Each row of a before or after table is a point. The points were changed in one or more steps. Then noise was added and the rows were shuffled. The steps act on columns, c1 being the first. What was done? A step turns or swaps two columns, mirrors them in a line or flattens them onto one, adds a multiple of one to another, or multiplies or shifts one. Angles are multiples of 10 degrees, from the lower column toward the higher: turns from -170 to 170, lines from 10 to 170 but not 90. Use the fewest steps. Two steps may share a column if one is a turn and the other turns, adds or multiplies; they go together, in the order done. Otherwise the lowest column goes first.
In the rows, 128 means zero.

Before (8 x 3)
[[174 116 103]
 [ 20 152  89]
 [ 47 131 113]
 [ 99  63 105]
 [ 90  74 114]
 [113 170  87]
 [120  69  99]
 [118 118 131]]
After (8 x 3)
[[107 166 167]
 [ 18 133 166]
 [121 115 124]
 [102  68 141]
 [111  59 151]
 [ 48 118 143]
 [175 123 153]
 [130  70 157]]
Steps: turn c1 and c2 by 10 degrees; multiply c3 by -1

Before (10 x 4)
[[113  70 158 117]
 [171 105  48 123]
 [140 196  89  53]
 [110 125  67 106]
 [170 203 188 139]
 [123 103 180 163]
 [152 104 176 104]
 [105 138 104  94]
 [114 127 159 144]
 [ 49  94 170  58]]
After (10 x 4)
[[162 124 183 107]
 [182 171  97 193]
 [122 165 181 110]
 [ 60 116 213 139]
 [180  49 116  75]
 [123 125 135  95]
 [121 142 110 186]
 [132 147 146  65]
 [114 115 133 167]
 [148  53 121 207]]
Steps: shift c1 by 10; turn c3 and c4 by -130 degrees; turn c2 and c3 by -150 degrees

Before (14 x 8)
[[152  90 124 128 205 149  71 106]
 [107 181 185  88 123 103 135  97]
 [ 92 154 163 122  79  94 188  90]
 [119  64 197 110 181 121  70 129]
 [121  72 136 126 205  78 123 186]
 [130 134 142  89  67 130 142 134]
 [166 149 249 152 104  94 146 171]
 [136  76 163  95 200 121 111 160]
 [127 123 231 119  93  91 202 113]
 [126 134 146 152  78  72 139  78]
 [ 77 175 180 187  76  99 173 146]
 [153 143 169 181 153 150 158 149]
 [ 99  71 142 180 147 151  87 132]
 [192 187 242 133  97 100 145 174]]
After (14 x 8)
[[ 96 117  78  97 126  65 137  70]
 [128  68 128  96 137 144  96 130]
 [116 119 124  90 122 112 152 103]
 [126  43  70 120 110  81 207  82]
 [110  33 125 116 136 131  62  99]
 [151 104 158 118 143 152  60  76]
 [170 106 136 170 124  84 152 118]
 [117  81 161 188 133 152  85 103]
 [193  77  64 114 124  25 147 144]
 [ 94 116  81 139 118 102 194  58]
 [ 99 117  79 201 119  71 180 116]
 [174  49  62 138 124  54 148 141]
 [132 118  69 152 123 134 145  45]
 [121  86  95 128 128 181 109 158]]
Steps: turn c1 and c4 by -20 degrees; turn c2 and c3 by 50 degrees; turn c3 and c6 by -110 degrees; flatten c5 and c7 onto the line at 100 degrees; shift c8 by -30

Before (8 x 9)
[[125 135 142 111 142 118 124 124 137]
 [141 128 123 136 119 135 119 134 108]
 [135 121 130 134 118 110 139 141 101]
 [132 127 111 134 118 115 137 117 114]
 [102 122 132 111 144 119 116 130 134]
 [144 118 115 141 134 133 142 135 107]
 [122 111 138 109 135 120 109 125 168]
 [111 117 145 129 138 120 127 111 124]]
After (8 x 9)
[[141 130 126 137 119 127 126 143  68]
 [125 132 135 107 143 122 121 118 155]
 [111 115 144 123 136 124 123  86 116]
 [132 129 114 140 118 127 127 101  86]
 [135 123 132 133 117 126 126 160  47]
 [144 117 120 145 132 137 139 145  65]
 [122 110 131 107 132 115 113 121 248]
 [102 119 126 111 142 118 117 133 146]]
Steps: turn c2 and c5 by 10 degrees; turn c3 and c4 by -20 degrees; flatten c6 and c7 onto the line at 50 degrees; multiply c8 by 2.5; multiply c9 by 3

Before (12 x 12)
[[146 145 120 145 136 100 135 130 175  96 168 117]
 [141 146 151  90  94 163  84 127 139 138  87 138]
 [117  84 114 118  99 142  79 134 110 140 120 135]
 [103  85 133 115 127 121 118 134 145 123  95 118]
 [117 105 160 109 120 180  79 124 156 142 125 129]
 [150 111 119 115 163 119 153 121 135  84 158 134]
 [127 130  90 157 182 115 131 107 143  84 140 116]
 [103 117 140  93 109 146  86 126 125 104 126  98]
 [130 103 156 134 118 153  94 158 110 123 105 107]
 [127 115 113 159 129 132 163  96 144  78 147 118]
 [101 114 168 123 118 129  88 119 114 124 117 147]
 [ 96 133 102 141 150 134 159 141 137  96 153 133]]
After (12 x 12)
[[127 102 121 136 136 100 128 133 152  97  97 126]
 [134 170 114 131 100 142 108 132  76 140 136 146]
 [164 125 102 137 149 138 122 140 159  93 130 118]
 [138 152 161 117 118 179   6 124  92 141 134 140]
 [148 151 168 128 118 129 126 118  85 125 151 118]
 [119 136 157 143 116 151  94 158  91 122 143 158]
 [134 122 114 163 131 134 120  95 167  77 115 138]
 [102 129 149  87  96 163  50 128  89 137 146 118]
 [150 133 139  97 111 143  90 126  86 105 140 165]
 [118 149 120 121 161 118 144 122 155  85 100 133]
 [139 163 132 132 127 122 118 135 122 123 160 160]
 [133 113  90 156 181 116 136 106 133  84 117 132]]
Steps: multiply c11 by 0.7; turn c1 and c11 by -150 degrees; turn c2 and c4 by -20 degrees; turn c2 and c12 by -150 degrees; turn c7 and c9 by 70 degrees; add -1.5 times c6 to c7

Before (9 x 18)
[[147 119 144 152 120 142  94 127 100 114 121  87 162  83 132 124 108  94]
 [116 161 140 123 100 175 102 143 139 137 163 142 128 147 107  91  95 134]
 [126 167 175 128  99 115 118 165 166 112 151 132  89 141 117 154 127 144]
 [164 117 117 186 174  96 101 165 145 152 101 126 149 112 109 115 162  88]
 [154 100 117 121 160 100  99 115 146 108  93 141 167 159 119 154 126 153]
 [138  90 116 126 136 126  73  87 144 158 142 110 105 135 147  92 157  95]
 [131 136 181 141 128 138 153  94  97 154 127 147 168 128 189  93 121 104]
 [106 113 143 135 163 120  98 138 145  91 131 103 111  72 177 116 109 143]
 [116 125 181 170 107 136 126  93 109 139 116 123  99 109 123 130 145 124]]
After (9 x 18)
[[137  90 144 124 137 126  72  87 153 160 142 111 134 136  55  91 147 130]
 [118 126 168 170 108 134 125  93 118 138 114 124 154 106  92 129  83 129]
 [132 135 153 142 126 139 155  93 101 152 127 148  58 128  74  94  78 127]
 [107 111 110 135 163 118  98 137 136  93 130 104 108  74   7 115 108 127]
 [124 166 134 131  99 117 118 163 162 113 153 132 165 140  90 155  79 129]
 [154 102 118 120 160 101  97 115 144 112  92 142 102 156 207 151 136 125]
 [119 160  99 124 101 174 103 142 126 133 161 142 142 148 165  91 103 126]
 [148 121 125 150 120 142  93 125  94 115 120  86 101  83 177 123 108 128]
 [165 115 149 184 177  97 100 163 153 152 101 128 125 114 199 115 149 128]]
Steps: turn c9 and c17 by -20 degrees; turn c3 and c17 by -70 degrees; turn c13 and c15 by 140 degrees; multiply c15 by 2.5; multiply c18 by 0
